Every row gives one point. A path goes straight from each point to the next, and from the last back to the first. The post is the endless flat space through its rows: a point in 2 columns, a line in 3, a plane in 4, and so on, so that a path can go around it. Count how often the path circles the post. Going back the other way cancels.

Post:
[[-0.04  0.03]]
Path:
[[-0.17 -0.65]
 [-0.40 -0.18]
 [ 0.09  0.66]
 [ 0.30  0.39]
 [-0.05 -0.44]
 [-0.35 -0.50]
 [-0.07 -0.18]
 [ 0.17  0.06]
 [ 0.05  0.21]
 [-0.11  0.32]
 [-0.16 -0.09]
 [-0.06 -0.58]
 [ 0.13  0.07]
 [ 0.02  0.22]
 [ 0.20 -0.18]]
Times around: 0

Post:
[[ 0.25  0.11 -0.02 -0.29 -0.27 -0.01 -0.48  0.10]
 [-0.15  0.13 -0.28  0.16 -0.07  0.18  0.22 -0.29]
 [ 0.26 -0.26  0.14  0.01 -0.19 -0.51 -0.40  0.29]
 [-0.33  0.05  0.07 -0.05 -0.20  0.23  0.22 -0.22]
 [ 0.23  0.12  0.28  0.01  0.08 -0.35 -0.40  0.11]
 [-0.22 -0.14  0.00  0.22  0.08  0.33 -0.01 -0.34]
 [-0.15  0.03 -0.32 -0.03  0.20  0.35  0.18  0.10]]
Path, 27 rows:
[[-0.12 -0.12 -0.07 -0.07  0.30 -0.09 -0.21 -0.21]
 [-0.20  0.50  0.45 -0.45  0.23 -0.34 -0.48  0.61]
 [ 0.37  0.04 -0.23 -0.44  0.15 -0.22 -0.26  0.50]
 [ 0.13  0.50  0.95 -0.28 -0.02  0.07 -0.16 -0.64]
 [-0.11 -0.11  0.20  0.53 -0.26 -0.13  0.30 -0.22]
 [-0.03  0.44 -0.13  0.37 -0.11 -0.28 -0.02 -0.18]
 [-0.26  0.16  0.16 -0.31 -0.22  0.10 -0.08 -0.10]
 [-0.50 -0.60 -0.10  0.65  0.05 -0.48  0.15  0.57]
 [ 0.21  0.01  0.00 -0.17 -0.10  0.29 -0.49  0.27]
 [ 0.15 -0.25 -0.10  0.49  0.02 -0.04 -0.02 -0.39]
 [ 0.31 -0.22  0.21  0.01  0.13 -0.46 -0.26  0.24]
 [ 0.33  0.65  0.00 -0.06  0.04  0.31 -0.12 -0.03]
 [ 0.34  0.37 -0.17  0.26  0.32 -0.20 -0.17  0.48]
 [-0.35  0.06  0.07  0.12 -0.02  0.03 -0.31  0.01]
 [ 0.16 -0.25 -0.39 -0.20  0.16 -0.11 -0.09  0.02]
 [ 0.27 -0.40  0.03  0.42 -0.06 -0.62 -0.07 -0.15]
 [ 0.31  0.41 -0.01 -0.02  0.21  0.46  0.04  0.03]
 [-0.22 -0.41  0.41  0.44 -0.75 -0.42 -0.24  0.05]
 [-0.12 -0.18 -0.49 -0.34 -0.19  0.15 -0.50  0.29]
 [-0.03 -0.30 -0.12 -0.02  0.19 -0.34  0.26  0.24]
 [ 0.52 -0.01  0.22 -0.23 -0.37 -0.14 -0.62 -0.09]
 [-0.06  0.56  0.00 -0.10 -0.79  0.19  0.36 -0.49]
 [-0.01 -0.31 -0.01  0.21  0.27  0.12 -0.50  0.56]
 [-0.22  0.48  0.15 -0.13 -0.06  0.09 -0.35 -0.52]
 [ 0.00 -0.13  0.00  0.05  0.22  0.17 -0.24 -0.19]
 [ 0.13 -0.39  0.05  0.15 -0.19 -0.18  0.06  0.06]
 [-0.04  0.35  0.35 -0.29 -0.36 -0.26  0.34 -0.40]]
Times around: 3

Post:
[[-0.03  0.12  0.21  0.05 -0.10 -0.08  0.15 -0.13 -0.09  0.13  0.08  0.60
   0.24 -0.16]
 [-0.29 -0.19  0.09 -0.06 -0.12 -0.15  0.33 -0.22 -0.03  0.48 -0.26  0.52
  -0.22 -0.01]
 [ 0.23 -0.21 -0.31  0.06  0.43 -0.13 -0.13  0.16  0.16 -0.23 -0.26 -0.44
   0.51 -0.31]
 [ 0.37 -0.11 -0.12 -0.09  0.05 -0.19 -0.20  0.08  0.07  0.15 -0.18 -0.38
   0.32  0.33]
 [-0.16 -0.30  0.51 -0.09 -0.24  0.07 -0.14 -0.35  0.31  0.07 -0.25  0.48
  -0.14 -0.08]
 [-0.23 -0.42  0.06 -0.24  0.31  0.22  0.03 -0.06  0.14 -0.26  0.55 -0.63
   0.32 -0.35]
 [ 0.03 -0.17  0.21 -0.13  0.18  0.19  0.33 -0.19 -0.07 -0.02 -0.03  0.43
   0.04  0.15]
 [ 0.10  0.03  0.05  0.19  0.13  0.19 -0.10  0.02  0.06 -0.01 -0.29 -0.56
   0.48 -0.12]
 [ 0.32 -0.32 -0.19  0.05 -0.04 -0.02  0.23  0.41  0.25 -0.04 -0.22 -0.58
   0.40  0.06]
 [-0.02 -0.03  0.24 -0.10 -0.20 -0.17  0.32 -0.14 -0.03 -0.26 -0.28  0.14
  -0.14 -0.04]
 [-0.43 -0.17  0.05  0.24 -0.04 -0.12  0.12 -0.29  0.00 -0.13  0.00  0.38
   0.05  0.12]
 [ 0.14 -0.03 -0.32  0.01  0.08  0.12  0.12 -0.11  0.45 -0.22  0.07 -0.50
   0.34 -0.08]
 [ 0.02 -0.22 -0.65 -0.23  0.18  0.54 -0.14  0.22 -0.14 -0.47  0.57 -0.53
   0.23 -0.21]]
Path, 28 rows:
[[-0.14  0.02 -0.83  0.39  0.48  0.31  0.34 -0.02 -0.24 -0.29  0.61  0.05
   0.51 -0.42]
 [ 0.27  0.19  0.18 -0.06 -0.26  0.33  0.19  0.04 -0.16 -0.50  0.39 -0.32
   0.05  0.00]
 [ 0.42  0.02 -0.48  0.30  0.13  0.04  0.21  0.06 -0.07 -0.55  0.41  0.04
   0.64  0.00]
 [-0.06 -0.17 -0.61 -0.05 -0.07  0.20  0.28 -0.01 -0.24  0.04  0.17 -0.26
   0.27  0.22]
 [-0.36 -0.49  0.24 -0.45 -0.22 -0.19  0.30 -0.13  0.52  0.04  0.23  0.47
  -0.08 -0.08]
 [ 0.03 -0.40  0.10 -0.18  0.22  0.44  0.15  0.10  0.59 -0.49  0.40 -0.75
   0.39 -0.37]
 [-0.15 -0.32  0.37 -0.07  0.08 -0.17 -0.32  0.19  0.35 -0.19 -0.06  0.20
  -0.02 -0.01]
 [-0.56  0.17  0.20 -0.05 -0.15 -0.13 -0.22 -0.22  0.14  0.12 -0.08 -0.21
   0.36 -0.67]
 [ 0.04 -0.01  0.35 -0.03 -0.02 -0.15  0.29  0.23 -0.34  0.12 -0.33  0.10
   0.51  0.11]
 [-0.29  0.03 -0.15 -0.19  0.41  0.31 -0.20  0.01 -0.04 -0.06 -0.18 -0.76
   0.05 -0.14]
 [ 0.32  0.09  0.20  0.28 -0.27  0.05 -0.78  0.07  0.42 -0.46 -0.55 -0.20
   0.12 -0.32]
 [ 0.36 -0.53 -0.22  0.14  0.32  0.08  0.10  0.14 -0.35  0.13 -0.46 -0.49
   0.21  0.06]
 [ 0.10 -0.21  0.20 -0.08 -0.01 -0.30  0.39 -0.43  0.01  0.13 -0.61 -0.20
   0.27  0.23]
 [ 0.65 -0.12 -0.66 -0.63  0.13  0.41  0.21 -0.02 -0.03 -0.46  0.22  0.11
  -0.02  0.70]
 [-0.24 -0.21 -0.06 -0.07  0.40  0.13 -0.11  0.03  0.29  0.12  0.03  0.29
   0.25 -0.13]
 [ 0.07 -0.23  0.04 -0.15  0.55 -0.13  0.32  0.20  0.26 -0.31  0.73  0.17
   0.40 -0.36]
 [ 0.19 -0.04  0.17 -0.21  0.26  0.39 -0.15 -0.45 -0.25 -0.19  0.42  0.33
   0.07  0.00]
 [ 0.12 -0.04  0.48  0.28  0.03 -0.12  0.29 -0.52  0.36 -0.41 -0.21  0.07
   0.03 -0.03]
 [-0.39 -0.37 -0.39  0.11 -0.10  0.04  0.11 -0.17 -0.24 -0.27  0.24 -0.11
  -0.03 -0.12]
 [-0.29 -0.41  0.59  0.05  0.24 -0.15  0.36 -0.05 -0.53  0.46 -0.73  0.20
   0.42  0.10]
 [ 0.02 -0.36 -0.45 -0.11  0.33 -0.02 -0.35 -0.11 -0.24 -0.74 -0.12  0.15
   0.53 -0.30]
 [-0.04 -0.36  0.23 -0.30  0.00 -0.05  0.26  0.07 -0.26  0.16 -0.13  0.31
   0.04 -0.04]
 [-0.10 -0.13 -0.56 -0.13 -0.37 -0.44 -0.52  0.06  0.36  0.12 -0.58 -0.26
  -0.41  0.62]
 [ 0.22  0.06  0.14 -0.27  0.01  0.19 -0.31  0.15 -0.15  0.07  0.07 -0.06
   0.01 -0.36]
 [ 0.18 -0.10  0.77  0.40  0.25  0.09  0.15 -0.38  0.12  0.17 -0.65 -0.06
   0.33 -0.13]
 [ 0.13  0.03 -0.39  0.34 -0.36 -0.32  0.26 -0.10  0.41  0.04 -0.36 -0.23
   0.25  0.16]
 [-0.36 -0.43  0.08 -0.29  0.12  0.01 -0.17 -0.26 -0.37 -0.36  0.11  0.30
   0.11 -0.15]
 [ 0.30  0.00 -0.55 -0.01 -0.21  0.02  0.42  0.06  0.10 -0.64 -0.54 -0.24
   0.00 -0.17]]
Times around: 3

Post:
[[-0.01  0.19  0.13 -0.31  0.10  0.10 -0.12 -0.26  0.21 -0.29 -0.04  0.21
  -0.06  0.35  0.07  0.12  0.16 -0.34]
 [-0.16  0.30  0.08 -0.01 -0.17  0.12 -0.27 -0.05  0.22 -0.16  0.15 -0.19
   0.08 -0.16 -0.25  0.10 -0.06  0.30]
 [-0.41  0.27 -0.05 -0.01  0.07 -0.06  0.07  0.03  0.00  0.26  0.04  0.19
  -0.11  0.00 -0.08  0.19  0.21 -0.05]
 [ 0.11 -0.46 -0.04 -0.36 -0.24 -0.09 -0.11  0.34 -0.20 -0.30 -0.24 -0.29
  -0.35  0.20 -0.04  0.05 -0.01  0.33]
 [ 0.34  0.41  0.48 -0.03 -0.51 -0.44  0.04 -0.28  0.44  0.10  0.11 -0.30
   0.13 -0.15 -0.56  0.16  0.12 -0.29]
 [ 0.10 -0.46  0.41 -0.05 -0.52  0.18 -0.20  0.02 -0.10  0.35 -0.42 -0.09
   0.00  0.01  0.00  0.09  0.03  0.05]
 [-0.79 -0.20  0.22 -0.23 -0.56 -0.58 -0.05 -0.43  0.76 -0.51  0.33  0.43
   0.19 -0.26  0.18  0.22 -0.26 -0.45]
 [-0.14  0.14 -0.24  0.29  0.20 -0.24  0.25 -0.28  0.00  0.08 -0.11  0.13
  -0.28 -0.06  0.20 -0.02  0.14  0.38]
 [ 0.03  0.51  0.44  0.04 -0.61 -0.17 -0.18 -0.34  0.25  0.10  0.13 -0.31
   0.51  0.18 -0.31  0.28 -0.25 -0.09]
 [-0.07  0.02  0.02 -0.05  0.10 -0.13 -0.01  0.03  0.07  0.22 -0.17 -0.12
  -0.23 -0.17  0.03  0.52  0.09  0.23]
 [-0.38  0.35  0.24 -0.19 -0.30 -0.32 -0.17  0.05  0.52  0.14 -0.20 -0.07
  -0.27  0.11 -0.37  0.42 -0.15  0.55]
 [-0.22  0.19 -0.24  0.02  0.51 -0.25  0.06 -0.10  0.31  0.08  0.24  0.15
   0.10 -0.07  0.21 -0.13  0.09  0.10]
 [ 0.14  0.23 -0.06  0.05  0.20  0.14 -0.17 -0.03  0.05  0.11 -0.43  0.36
   0.43 -0.01 -0.33  0.18 -0.02 -0.21]
 [-0.21 -0.17  0.46 -0.40 -0.19  0.04  0.54 -0.49  0.07  0.11 -0.07  0.07
  -0.06  0.13 -0.06  0.02 -0.20 -0.43]
 [ 0.05  0.10 -0.27  0.28 -0.36  0.02 -0.12 -0.10  0.36  0.02 -0.08 -0.31
   0.27  0.12 -0.26  0.20 -0.11  0.16]
 [-0.21 -0.53  0.29 -0.23  0.25 -0.03  0.15 -0.19 -0.37  0.45 -0.60  0.13
  -0.13  0.12 -0.29  0.25  0.42 -0.07]
 [-0.20  0.07 -0.10  0.24  0.55 -0.34  0.24  0.32  0.42 -0.60  0.06  0.08
   0.20 -0.01  0.02  0.11  0.16  0.14]]
Path, 30 rows:
[[ 0.18  0.08  0.39  0.02 -0.20 -0.09  0.55 -0.23 -0.17  0.13 -0.16 -0.13
  -0.20  0.44 -0.40  0.32  0.26  0.16]
 [ 0.32  0.00  0.58 -0.09 -0.13  0.17 -0.17 -0.42  0.63 -0.14 -0.37 -0.12
   0.12  0.30 -0.62  0.24 -0.20 -0.02]
 [-0.55  0.07 -0.02  0.17  0.21 -0.04  0.65  0.14  0.18  0.32  0.07  0.12
  -0.12 -0.17 -0.17  0.00 -0.18 -0.41]
 [ 0.15  0.08 -0.07 -0.04  0.20 -0.31 -0.16  0.22  0.21 -0.33 -0.47 -0.13
   0.12  0.06 -0.08  0.42  0.18 -0.08]
 [-0.90  0.10  0.05  0.49 -0.42 -0.45 -0.07  0.13  0.13  0.17  0.27  0.11
   0.46 -0.40  0.55  0.08 -0.33  0.79]
 [-0.08 -0.21  0.13 -0.19 -0.02 -0.56  0.05  0.36 -0.08  0.36 -0.25  0.10
  -0.15  0.05 -0.32  0.24  0.42  0.20]
 [-0.28 -0.05 -0.24 -0.02 -0.09 -0.32 -0.15  0.30  0.20 -0.07  0.31  0.11
  -0.11  0.01 -0.19  0.42  0.23 -0.06]
 [-0.32  0.23 -0.16 -0.09 -0.18  0.16 -0.54 -0.25  0.34 -0.66  0.19  0.15
   0.14  0.47 -0.73 -0.43  0.17 -0.43]
 [-0.33 -0.19  0.47 -0.13  0.14 -0.42  0.42  0.19  0.01 -0.52  0.48 -0.02
  -0.49 -0.53  0.43 -0.39  0.30 -0.25]
 [-0.09 -0.12  0.16 -0.23 -0.10  0.42  0.09 -0.25  0.13  0.04  0.14  0.30
   0.76 -0.07 -0.01 -0.75 -0.02 -0.96]
 [ 0.14 -0.03  0.20 -0.24 -0.45 -0.45  0.10 -0.10  1.01 -0.03 -0.17 -0.32
   0.11  0.03 -0.04  0.32 -0.24  0.52]
 [ 0.23  0.13  0.11  0.49 -0.39  0.12 -0.12 -0.41  0.14 -0.04 -0.19 -0.39
   0.30  0.36 -0.10  0.71  0.03  0.63]
 [-0.03 -0.04  0.22  0.06 -0.10  0.13 -0.22 -0.40  0.52  0.22 -0.19  0.22
   0.21 -0.11 -0.23 -0.04 -0.11  0.05]
 [-0.16  0.44  0.26  0.25 -0.28 -0.23  0.46 -0.11 -0.24  0.21  0.14 -0.29
  -0.12 -0.39 -0.28  0.20 -0.24  0.09]
 [-0.11  0.05 -0.29  0.19  0.02 -0.13  0.04 -0.02  0.27  0.20  0.29 -0.18
   0.56 -0.60 -0.01  0.16 -0.13 -0.43]
 [ 0.53 -0.34  0.22 -0.30 -0.11  0.08  0.24  0.05 -0.16  0.19 -0.79 -0.19
   0.03  0.16 -0.37 -0.01 -0.06  0.04]
 [ 0.23 -0.15  0.50 -0.18 -0.07 -0.10  0.95 -0.60  0.27  0.04 -0.68 -0.07
  -0.04  0.56 -0.14  0.32 -0.29  0.21]
 [-0.19  0.05 -0.22  0.31  0.22 -0.68 -0.12  0.30  0.39  0.49 -0.07 -0.07
   0.22  0.11 -0.20  0.43 -0.05  0.79]
 [-0.10 -0.31  0.16  0.18  0.43  0.01  0.01  0.22  0.07 -0.43 -0.60  0.11
  -0.15  0.45  0.29  0.36 -0.23  0.54]
 [-0.40  0.45  0.25 -0.07 -0.05 -0.11 -0.02  0.00  0.36 -0.35  0.49 -0.04
   0.41  0.08  0.23  0.43 -0.75  0.27]
 [ 0.20  0.03  0.26 -0.15 -0.38  0.26  0.06 -0.10  0.06  0.25 -0.11 -0.23
   0.08  0.10 -0.21  0.33 -0.31  0.49]
 [ 0.31  0.42  0.05 -0.53 -0.93 -0.04 -0.34 -0.37 -0.20  0.67 -0.27  0.05
  -0.51 -0.06 -0.40 -0.05  0.33 -0.06]
 [ 0.27 -0.67 -0.33 -0.14  0.11 -0.09  0.13 -0.25 -0.26  0.14 -0.44 -0.14
  -0.24 -0.19 -0.30 -0.26  0.37 -0.08]
 [-0.18  0.08  0.23 -0.53 -0.18  0.13 -0.37 -0.22 -0.08 -0.15  0.17 -0.49
   0.39  0.17 -0.44  0.02 -0.40  0.12]
 [-0.23  0.28  0.08 -0.18  0.26  0.08  0.20 -0.17 -0.26  0.22 -0.31  0.51
  -0.57  0.12 -0.16  0.13  0.02  0.15]
 [-0.09 -0.21  0.18  0.13 -0.33  0.05  0.03 -0.47  0.22  0.05 -0.19 -0.23
   0.25  0.21 -0.75  0.12  0.12  0.13]
 [ 0.05  0.39 -0.01  0.32 -0.05 -0.25  0.09  0.07  0.43  0.11  0.23 -0.46
   0.23  0.18 -0.34 -0.02 -0.09  0.26]
 [-0.21 -0.13 -0.28  0.02  0.48 -0.17  0.02 -0.02  0.30 -0.32 -0.05  0.30
   0.29 -0.11  0.20  0.01 -0.07 -0.38]
 [-0.35 -0.12 -0.40 -0.24  0.44 -0.21  0.42 -0.41  0.29 -0.22  0.07  0.28
  -0.33 -0.17  0.38 -0.28  0.23 -0.08]
 [-0.30  0.15  0.42 -0.36 -0.45  0.14 -0.07 -0.32  0.44  0.19 -0.33  0.00
  -0.08  0.02 -0.51  0.14 -0.25  0.45]]
Times around: 3
